Each row is a point. Examples show where two turns around zero, p and q, send a point. Write where each new point lands after one turn and then the other. Backwards means that the second turn is done in reverse. Each puzzle has new turns, and all numbers are rounded.

Turn p:
[-26 -15 -10] -> [-27 -13 -11]
[18  4 -9] -> [17 -8  8]
[-39 -18  29] -> [-45  24 -10]
[44  9 -2] -> [37  0 25]
[ 3 19 -8] -> [ 17  -2 -12]
Turn q:
[ 40   1 -18] -> [ 35 -24 -12]
[-24  21 -23] -> [ -9  25 -29]
[ 1  3 24] -> [ 2  7 23]
[-17 -25  17] -> [-28  -8  19]
Where do these land?
p, then q: [ 11   4 -13] -> [  5 -16   6]
p, then q: [ 7 -9 28] -> [ 7 27 11]
q, then p: [ 42 -21   0] -> [-12  -3  45]
q, then p: [-24  20  17] -> [ 14  19 -27]
p, then q: [ -6  31 -26] -> [ 11 -31 -24]
q, then p: [-30 -24  -7] -> [-29  -7 -25]

Turn p:
[-2 20 28] -> [27  9 19]
[-13  10   5] -> [ 0  7 16]
[ 27  13 -30] -> [ -8  24 -34]
[-12 -43  -3] -> [-20 -40   0]
Turn q:
[  6  13 -40] -> [ -9 -37  18]
[47 -1 21] -> [38 20 29]
[ -1  -1 -21] -> [-12 -15   9]
[-12 -28   6] -> [-21  23  -2]
[-26   1   5] -> [-12   1 -24]
[-15  17  28] -> [ 17   7 -31]
Where do these land?
p, then q backwards: [33  7 24] -> [ 9 30 27]
p, then q: [-11  13 -25] -> [  0 -15 -26]
q, then p: [ -6 -13 -13] -> [-5 -4 18]
p, then q backwards: [-24  17  18] -> [ 31 -14  -4]
q, then p backwards: [ 27 -43  11] -> [-29  43  -2]
p, then q: [-20  18 -15] -> [ 10  -5 -28]

Turn p:
[  4  -5 -25  16] -> [-15  -3 -19 -18]
[ 12 -13  -1  -7] -> [  2   6 -14  11]
[-16  14  12 -36] -> [37 11 21  1]
[-12  -7  -7   3] -> [  4 -12  -6  -7]
[ 11   6 -19 -19] -> [ 10  23 -11 -11]
[ 5  1 -7 21] -> [-21  -5  -4  -7]
[-3  4 48 21] -> [-17 -18  33  32]
Turn q:
[33 23 23 -5] -> [ -1  -8  44 -13]
[ -6 -15 -19  10] -> [ -4  -5 -26  -5]
[ -5  -8  -7 -12] -> [-10   0  -7  12]
[-14   5 -29   2] -> [-13  18 -22  -7]
[-8 -4 33  5] -> [29 -5 13 13]
Where do these land?
p, then q: [-18  20 -13  25] -> [-2  0  2 39]
p, then q backwards: [ 26  -4  19 -18] -> [-29   5   8 -21]
q, then p backwards: [  1  -3 -28  -3] -> [ 15  -5 -16  17]
p, then q backwards: [ -8 -17  27  14] -> [ 10 -24  14 -20]
p, then q: [ -2   4  -5 -18] -> [-9 -2 14 -8]

Turn p:
[30 15 26 17] -> [ 16   0 -42   4]
[  6  -1 -24 -32] -> [-19  29  15 -14]
[-17  11  -9  23] -> [ 22 -18  12  -9]
[-17 -17  -8  14] -> [  8 -11  22  14]
[ -2  -8  15 -22] -> [-27   0  -6   6]
Turn q:
[11 30 18 19] -> [ 20  10 -25 -25]
[  7   7 -27 -15] -> [-30  -5   4 -10]
[-27 -14  -5 -16] -> [-14  -1   2  32]
[-12 -19   9 -31] -> [-11  19  17  28]
[12 16 14 20] -> [ 21   3 -13 -20]
[ 10 -19  -9  23] -> [ 14 -25  15  -6]
Where do these land?
q, then p: [  8 -26 -26   4] -> [-16 -17  -3  30]
p, then q: [ -4  11  48 -12] -> [-22 -36   9  27]
q, then p: [ 3  4  1 11] -> [-4 11  1  2]
p, then q backwards: [ 0  0 18 22] -> [-18  -2   1  22]
p, then q backwards: [ 22 -21 -10   0] -> [-10  -4  23 -19]
q, then p: [ 7 19 -9 -5] -> [-13   0  14 -13]
q, then p backwards: [-37  13 -21 -20] -> [  8 -20  38 -22]
